Each row is a point. Each copy is the shape, with its points in the same order, turned, moved and blurred by noise. Say if it was mirrored as well.

Shape (6 x 3):
[[ 24  31 -26]
 [-27  -5  36]
 [-12 -19  -1]
 [ -3   4 -34]
 [-31  17  -3]
 [ 43  49 -59]]
Copy 1, 6 rows:
[[-13  52   5]
 [ 31 -23  25]
 [  9  -4 -10]
 [  7  35 -22]
 [ 33  19  11]
 [-29  91  -5]]
Copy 1 is: mirrored
Copy 2 (6 x 3):
[[ 12 -30  14]
 [-21  42 -26]
 [ 18  30 -17]
 [ 30 -10 -14]
 [ -4   3 -35]
 [ 28 -65  26]]
Copy 2 is: mirrored
Copy 3 (6 x 3):
[[ 60  -5 -22]
 [-24 -12   9]
 [ -2  19  -8]
 [ 31  18 -35]
 [ -1 -17 -33]
 [ 95  -5 -40]]
Copy 3 is: mirrored
Copy 4, 6 rows:
[[ 25   6  40]
 [-40  19 -17]
 [-33  -9  15]
 [-13  -4  48]
 [-29  31  22]
 [ 55   2  73]]
Copy 4 is: mirrored

Shape, 9 rows:
[[ 81   2   3  21 -22  35]
 [-12   9   6 -61 -55 -18]
 [-14  49  31  49  31 -15]
 [-26  41  28 -65   0 -59]
 [ -1 -24 -17   8  43 -39]
 [-10  24  -4  -5 -21  56]
 [  1 -52  31 -20 -47  54]
 [-11 -30  37  18 -41 -16]
 [ 75 -30  28  39  41 -14]]
Copy 1:
[[ 36 -16 -32 -59 -31  54]
 [ 17  16  61 -43 -46 -42]
 [-13  -1 -49  21  14 -25]
 [ 10  42  40 -28  13 -77]
 [  2   3  34   6  46  19]
 [-34  17  -6 -29 -63  15]
 [-32 -45  33 -78 -53  16]
 [ -1 -55  28 -20 -20 -18]
 [ 28 -40 -26 -44  55  51]]
Copy 1 is: mirrored
Copy 2, 9 rows:
[[  3 -16  30  -2 -68  26]
 [-33  21 -18   3 -16 -76]
 [ 31  13  39  75  34  16]
 [-30 -11  -3  69  26 -91]
 [-12 -41 -11  28  54  11]
 [-35  44  37   4 -11   4]
 [-16  16  40 -71 -15 -29]
 [ 34  10  -2 -20  11 -35]
 [ 39 -71  34  14  -3  34]]
Copy 2 is: mirrored
Copy 3, 9 rows:
[[ 57 -45 -27  54 -27 -26]
 [-30  11 -62  -8 -68   9]
 [ 54  43  36   3 -11  25]
 [  3  49 -29 -69 -71  13]
 [  3 -13  22 -45  11 -15]
 [  0 -22   7  42 -63  34]
 [-43 -16 -12  61 -60 -39]
 [-20  39 -20  29 -11 -25]
 [ 63 -20  16   6  12 -73]]
Copy 3 is: only turned
